Each row of a before or after table is a point. One or more steps were done to the points. Then noise was added and the rows were shuffled. The steps act on how far a point lies along the listed directions, d1 being the first. What was done? A step turns or swaps two directions, mirrors them in a line or flattens them onto one, adds a multiple of one to another, or multiplies one. Angles are multiples of 10 degrees, from the lower direction toward the higher: turns from -170 to 170, lines from 10 to 170 but not 90. Use the fewest steps. Two steps may share a direction if one is a turn and the other turns, adds or multiplies; they go together, in the order done. Otherwise the lowest direction goes first.

Directions:
(1): [-40   8]
(2): [ 8 40]
Before:
[[ 17 -21]
 [  9  22]
 [ -6  -4]
 [ -9   2]
 [ 21  25]
 [ 37 -40]
 [-34  -1]
 [-10   5]
 [ 16  41]
 [ 77  -6]
 [ 24 -59]
 [  5  25]]
After (12 x 2):
[[-42   4]
 [ 22   7]
 [  2  10]
 [-13   2]
 [ -7  -1]
 [ 13  15]
 [ 99 -15]
 [ 25 -12]
 [-13   3]
 [ 41 -31]
 [  7   9]
 [ 54 -24]]
Steps: multiply d1 by 1.3; multiply d2 by 0.4

Directions:
(1): [ 60 -21  28   2  12   5]
(2): [ 20  -2 -51 -34  26  -7]
(3): [-4 26  5  1 29 58]
(4): [-20 -22  30 -56   1   6]
(5): [ 17  58  17 -22 -11 -21]
(6): [-16   3  19  12  56 -32]
Before:
[[ 15  18 -43 -24  22  26]
 [ 21 -32 -11 -49  -9  15]
 [-25  20 -12   3  -2  25]
 [ 49  27 -19  11 -38  24]
 [-10   3 -10  33 -45 -16]
 [-18  29 -16 -31   2  23]
 [ 34 -24 -26  35 -39  52]
 [ 16   0  -6  12 -51 -37]
 [ 29  -6 -10 -16 -44 -35]
 [-16  12 -38 -48 -65  -6]
 [  4 -71  26 -22 -14  13]
 [ -9 -16 -44  26 -63  27]
 [-19 -25  14 -14 -34 -14]]
After, 13 rows:
[[ -4  20  52  12 -10 -21]
 [ 14 -35  -5 -21  37   6]
 [  3 -12 -33  26  30  12]
 [ 11 -30  12  56  51 -35]
 [-29  22  25 -37  64  -2]
 [ 32  19  15  -5   3 -13]
 [ 25  16  18  21  -2 -33]
 [ 11  -7  26 -12  81   3]
 [-37  22   5  44  15  -8]
 [-11 -57  -8  -2  37   0]
 [-35 -47  -5  18  26  -9]
 [-33  32 -39  24  32  30]
 [-27 -12  25 -28  33 -46]]
Steps: turn d1 and d4 by 160 degrees; turn d2 and d6 by 170 degrees; turn d3 and d5 by 100 degrees

Directions:
(1): [ -6  39 -21  20  22  63  19   9  -8]
(2): [  3 -21 -16  34 -16  -8  -3  72  -6]
(3): [-15 -43  37 -30  16  27  42  19   3]
(4): [ 16  -1 -25   7  44 -40  46  -5 -30]
Before (14 x 9):
[[  14   -4  -23    4   51  -20   51    5  -36]
 [  15   32  -22    9    3    8  -16   -4   -8]
 [  -7   34   -7   14  -33   28  -44    6   13]
 [   5  -45   19  -28   -7  -62    2   10   -2]
 [  -6   -3  -33   25  -58  -26  -67    6   11]
 [   6  -34   16  -13   10  -34   34   38  -22]
 [  14   22  -36    4   58  -11   47  -31  -39]
 [   3  -15    3    5  -23  -16   -2   -4    6]
 [   1   22  -27   33  -47  -20  -80   20   11]
 [   6  -11   -4   20  -36  -40  -46   38    4]
 [   7   30  -14  -24   -5    2  -10  -46   17]
 [   0    5   -7   11  -27   10  -39   23   -3]
 [  -9   30   24    4  -74   43 -102  -14   49]
 [   9   22   -6   19  -48  -21  -38   14   28]]
After:
[[-19 -25  53 -47  -5  20  -6 -17  18]
 [-13  -2  22 -23   1  44  -2  -9  -2]
 [-32 -18  30 -48 -17  44 -11 -57  24]
 [-18  51  30  -9 -34 102 -58 -33  39]
 [-26   4  44 -54   6  56  -9 -53  21]
 [-16  35  10 -15   0  58  -3 -22   9]
 [ -1 -16  12  -2 -23  -1  -1  -9  12]
 [ 12  21  -4 -16  19  14   9 -25  -7]
 [ 19 -21 -17   3  34 -57  35   9 -32]
 [ 23   5 -38  10  41 -59  29 -21 -39]
 [ 13  38 -31  -6 -12  -7 -19 -30  12]
 [-10  13  37 -33 -15  30   5 -29  36]
 [  6 -38  20 -12  -6 -39  15  42 -15]
 [ -1 -41  26 -23 -31 -46 -25  20  11]]
Steps: turn d1 and d4 by 30 degrees; swap d2 and d3

Directions:
(1): [ 79  33  12   8   5   0  10  36 -17  -7  10 -36   8  29]
(2): [-27  52 -23   8  37 -20 -44 -13 -47 -23 -16   8  13  22]
Before:
[[ -86 -118   -2   -6  -47   34   25  -34   43   33   15   24  -17  -79]
 [  18   -8   18    0   -1   -2  -10   25    1    4    8    2   21   -7]
 [  11   19   -8    9   -1  -20  -15   14  -13  -11   -3  -10   12   -5]
 [  -5   32   -7   -6    7  -18  -23  -16  -29  -18    0   -9   27   16]
 [   4  -36   26  -32  -29    3   39   24   48   11   38    5  -22  -18]
 [-106  -20  -40  -11    2   -9  -16  -43   16  -13  -39   53  -16  -38]
 [ -67  -63   21    0  -32   32   35  -14   30   31   18   49   -7  -29]
 [  77   44   13    5    4   -3   13   38  -29    2    2  -51   13   25]
 [ -58  -13    6    5    4   -3   -9  -20  -24   -8  -11   26    1  -13]
 [ -53  -91    9   -5  -34    3   28  -47   50   46   15   27  -17  -78]
 [  -5   51  -17    9   31   -7  -54   -2  -40  -35  -21    9    9   17]]
After (11 x 14):
[[ 60  35  30  23   3  18  23  44 -35  -2  24 -13  19  38]
 [-16  -7  -9   7 -10 -15 -11   4   5  -4   0  -2   4 -24]
 [-14 -16  13  -4   2  -4 -19  16   6   2   3  15  20 -15]
 [ 44  14  28  13  -5   5  12  24 -31 -10   8 -18   7  21]
 [100  31  15  21  13 -17   9  20 -29  11  22 -47  13  10]
 [-91 -33 -13 -12  -7  -3   1 -37   9  18 -19  24  -6 -39]
 [-10  -5   1 -13 -15  -6   1 -15  -1  -6   1  -3  16  -4]
 [ -5  -4   2   4  -3  13 -17  -6  15 -11 -11  16  -9 -10]
 [105  27   4  24   5  14   8  55 -48 -14  31 -69  20  23]
 [ -1  16   8 -23   9 -15   5  23   3  -9  26   6 -10   8]
 [109  46  -2   7   6   0  26  56 -11 -25  -6 -45   0  32]]
Steps: multiply d1 by -1; multiply d2 by 0

Directions:
(1): [ 32   2 -31  41 -34 -30  57 -35  48   4 -37   9  -8 -43 -15  -7  33 -21
 -14 -19  -7 -11  -4 -39]
(2): [-13   3 -26  16  20  84  -5  15  28   5 -26 -15  14  19   1  30  12  22
   2 -35 -27 -71  -8  -9]
Before, 12 rows:
[[ -5   6  21  -8  19 -12 -14   1 -32   3  12  -2   6  13  11  -9 -12   3
    9  22  24  31  10  15]
 [-34  -3  40 -58  39  61 -82  53 -63  -3  56 -13  18  72  10  21 -59  28
   26  39   0  -2  18  45]
 [-23   7  34 -47  24   4 -34  37 -35   0  28  -1   1  23  15 -11 -23  12
    6  14  13  12  -6  35]
 [-15   1 -15   8  15  59  -8  15  11  -9 -21 -16   2  21  11  20   7  26
    1  -9 -18 -47  -5  -7]
 [-13  -5  14 -11  10  -3 -23  -2   0  -2  -1  -3  -5   6  13 -10  -6   7
   17   4  -7   4  12   1]
 [-60  -8  22 -51  65 112 -76  63 -40  -3  25 -27  21  68  17  38 -28  48
   14  -4  -6 -47  -5  35]
 [-17   5 -14 -13  18  47 -15  22   4   7  10 -24  18  32   6  33  -3  26
   10  -8 -13 -29   2  -2]
 [ -3 -10  16 -31   9  34 -33  20  -8 -13  22 -16   8  33 -11  20 -24  15
    4 -13  12 -11   6  23]
 [-19   2  -8   1   2  14  -7  12  10   6 -12  -4   2  10   7   0  15   4
    4  -4   2 -22  -4  19]
 [  1   3   9 -19  -9  -1 -18   9 -12  -9  -3   8   1  14   1   7  -3   7
   11  -2  18  10  -8   3]
 [-47   6  56 -71  41  22 -71  42 -90  -1  80 -19   2  61  30   7 -52  28
   17  39   5  32  22  53]
 [-29  13 -17   0  36  93 -17  28  24   2 -25 -16  21  28  -2  37   1  23
    1 -37 -26 -86 -16  -3]]
After, 12 rows:
[[  -9    0  -14    9  -14  -17    9   -3   19    7  -16    2   -3   -8
     2  -10   21   -8   -1   -1    5   -8   -6   11]
 [   3    4   -2   -4  -11   16   -7    8    6   -4  -18    5    2   13
    -3   15    7   10    7  -15    9  -12  -12   -8]
 [  21    2  -21   28  -27  -32   41  -25   26  -10  -28    2  -17  -30
     1  -12   23   -7  -10    6   -1    2   -3  -33]
 [  20    8  -32   19  -23  -13   41  -18   38    9  -15   -9    5  -16
    -9   12   23   -2   -5  -14   -7  -11    2  -37]
 [ -11   -3    3    5    7   11  -12   -5   17    3  -13   -7   -3    2
     9   -2    5    7   12  -11  -15  -14   12  -11]
 [  29   12  -27   33  -34  -56   66  -40   52   -1  -42   18   -7  -58
   -23  -13   32  -34  -21  -16   -2   -8  -12  -45]
 [  23   -7  -17   10  -17   27   19  -10   42   -9  -15  -10    2   -2
   -25   21    8    2   -7  -39   -1  -36    1  -13]
 [  -8   12  -12    2   14   55   10   21   32    9  -28   -8    4    4
     5   12   13   14   -4  -34  -17  -63  -15   -5]
 [  16    1  -51   44   -9   96   30   -3   69   10  -50  -11   16    6
   -19   39   21   11    1  -39  -46 -105    1  -46]
 [ -14   12  -45   30   17  119   22    6   48   19  -33  -30   12   18
     6   48   27   30   -2  -57  -57 -115    3  -32]
 [  -8    8   -3   12   28   45   -9    5   -3    7  -14  -11   14   21
     8   12    2   17    8   -7    4  -22    5    2]
 [  19   -5  -61   57  -21   45   70  -28   85    9  -73   -6    3  -40
   -18   21   58   -3  -21  -54  -28  -80  -17  -67]]
Steps: turn d1 and d2 by -110 degrees
